Each row is a point. The last column is the point's height on a tilted bowl or saddle (a function of degree 2), plus a little noise. Along how many of its main directions does it bend up, bend down or stay straight?
In the rows, zero is written as 128.

Points:
[[148 123 126]
 [100 154 120]
 [122 121 130]
 [150 199  45]
 [132 109 126]
 [211 125  70]
 [ 75 151 108]
 [ 77 130 111]
 [126 168 109]
 [119 108 124]]
Directions: 0 up, 2 down, 0 straight

Points:
[[ 87 131  99 104]
 [174  73 118  85]
 [116 159 110 111]
 [114 120  51  82]
 [113  73 172  84]
 [174 126  91  94]
 [125 161 126 113]
 [154 134  85 103]
 [130  96 141 115]
 [173  68 125  82]
 [203 140 126  76]
 [156 107 159 110]
 [ 99 159 113 106]
 [ 80 101 138  94]
 [156 168  81  86]
 [186 167 160  80]
 [133 134 143 121]
 [ 91 153  97 101]]
Directions: 0 up, 3 down, 0 straight

Points (18 x 4):
[[154  90 140 121]
 [146 136 119 142]
 [123 160 133 142]
 [228  97 131  37]
 [145  95 139 129]
 [144 159 125 138]
 [131 139  70 111]
 [130  78  83  95]
 [121 113 105 138]
 [104 181  65  84]
 [171 153 104 116]
 [171 151 127 123]
 [135 120 102 137]
 [137 104  95 125]
 [ 80  87 118 109]
 [127 141 131 148]
 [199  69 156  52]
 [117 100 201  88]]
Directions: 0 up, 3 down, 0 straight

Points:
[[163 121 153  99  94]
 [102 145 125  96 117]
 [ 96 148 164 140 143]
 [178 162 108 208  34]
 [162 187 104 181  82]
 [150 129 101 101 118]
 [142 140 166 192  72]
 [174 149 199 100 122]
 [155 119  95 123 130]
 [187 115 133 149 103]
 [ 93 138 152 110 130]
 [149 129 139 118 106]
 [ 94 139 123 200  83]
 [125  93 178 114 125]
 [131 153 126 140 115]
 [ 92 139  88  67 101]
 [111 194  75  93 190]
 [130 109 159 121 114]
 [154 116 174  91  96]
 [ 56 152 129 155 144]
 [ 92 132 118 149 121]
 [ 98 139  62  70 125]]
Directions: 2 up, 1 down, 1 straight

Points:
[[124 100 180  82 167]
 [186 134  99 108 102]
 [ 21 107  61 107 109]
 [ 98 136  74 107 190]
 [144 144 177  87 158]
 [ 73  99 104 127 106]
 [113 170 156  99  94]
 [115 149 218 110 158]
 [ 86 102 154 123  98]
 [169 141 171 162 118]
 [148 155 128 142 128]
 [141 133 159  78 143]
 [195  95 104 114  78]
 [101 118  81 166 167]
 [ 93 120  95 208  76]
 [113 141 173 184  52]
 [165 109 105 104 124]
 [154 123 109  82 119]
 [137 145 172 132 144]
 [ 70 119 160 121  72]
 [131 159 136 157 112]
 [115 102 120 110 132]
 [123  90  96 127 128]
 [132 151 119  69  98]
 [130 116 127 122 148]]
Directions: 1 up, 3 down, 0 straight

Points, 22 rows:
[[136 120 121 137 126]
 [ 60 125 113 143  98]
 [118  77 150 178 112]
 [152 138 173 173 160]
 [154 160 106  95 122]
 [108 152 144 122 118]
 [134 105  94  83 139]
 [158 126 116 164 127]
 [148 204 139 158 138]
 [133  56 114 132 107]
 [ 99 105 133 109 113]
 [169 117 135 117 128]
 [135 124 122 127 126]
 [169 133  94 145 127]
 [121 118 190 117 157]
 [112 154   7 138 249]
 [191 127 144 157 126]
 [128 136 135 105 124]
 [147 127 154 104 139]
 [208 133 148 100 129]
 [ 89 134 139 130 110]
 [149 149 153 164 145]]
Directions: 2 up, 2 down, 0 straight

Points (38 x 7):
[[135 116 122 143 133 100 135]
 [151 178 123  78 155 154 127]
 [151  98 103 125 116  81 113]
 [101 234 116 137 133 181  80]
 [146 107 185  65 102 123 100]
 [169 118 172 112 168 188  77]
 [112 166 197 141  98 150 126]
 [169 123  90 106 166  94  86]
 [183 148 118  99  87  96 127]
 [143 130 128 153 138  82 118]
 [130 159  97 145 100 129 127]
 [171 136 150 111 176 211  50]
 [130 207  78 191 107  76  68]
 [ 94 103 160 107 132 143 143]
 [140 147  91  41 114 103  87]
 [148 142 123 108 127 103 136]
 [161 134 110 149  81 135 118]
 [ 72 132 123  95 149  84  95]
 [ 77 121 175 104 165 140 115]
 [120 124 145 106 128  76 111]
 [115 139 137 141 142 191 109]
 [119 137  58 159 132 158 105]
 [ 97  57 132 101 147 103 174]
 [144  94 174 142 150 122 119]
 [189 143 124 168  98  74 104]
 [148 140 118 158 164 159 111]
 [168 138  68 184 152 153  73]
 [ 95  95  91 146 150 145 176]
 [ 61 132 128 107  73 129  92]
 [142 150 114 120 134 162 130]
 [112 125  75 126  99 183 109]
 [ 86 100 130 103  23 157  43]
 [133 106 128 239 150 131  82]
 [132 111  84 176 131 145 132]
 [108 122 133 120 161  83 112]
 [118 142 126 126  77 169 112]
 [170 157 160 166 167 122 120]
 [170 122  97 133  97 180  92]]
Directions: 1 up, 5 down, 0 straight

Points, 44 rows:
[[ 84 125 145 128 112 133 145]
 [160 133 139  62 119 124 123]
 [ 92 174  74 116 159 167 118]
 [ 76  77 105 132 122 147 161]
 [181 156 108 106 133  74 112]
 [101  87 136 108 172  58 187]
 [ 99  99  70 115 154  97 177]
 [161 162 136 123  64 130 111]
 [161 129 133 131  31 118  99]
 [177 180 166 205 174 140 225]
 [139 172 117 119 133 136 137]
 [130 193 213  89 139 144 170]
 [182  81 166  97 155 147 156]
 [141 157 109 149  99 147 121]
 [129 139 177 131  90  80 122]
 [132 109 120 112 170 139 138]
 [ 98 162 143 139  96 142 115]
 [163  98 135 188  97  87 128]
 [126 104  71 161 231  84 116]
 [125  59 111 144 108 114 172]
 [154 155 140 158 143 177 156]
 [138 112  94 132 137 154 131]
 [166 157 133 119 134  89 115]
 [139 171  40 100  94  99 169]
 [151  90  60 107 129 140 177]
 [ 73 193 165 141 116 164 141]
 [160 120 120 179 138 159 126]
 [175 157 100 142 160  99 136]
 [143  69 120  71 102 147 204]
 [190 125  97 102 120 111 144]
 [198  99  80 138 113 117 154]
 [105 117 137 100 139 132 150]
 [108 147 131 142 147  94 150]
 [162 175 149 138 117 139 153]
 [ 94 157 129 156 153 148 136]
 [ 59 114  78  99 110 104 175]
 [121 136  73 104 144 117 150]
 [150 172 124 141 184 146 154]
 [172 142 165 192  89 198 189]
 [129 145  96 124 190  61 146]
 [186 194 116 130 121 135 175]
 [139 123  97 110 107 101 135]
 [107 163 144 148 120 145 134]
 [ 99 104 179  88 154 158 188]]
Directions: 3 up, 2 down, 1 straight
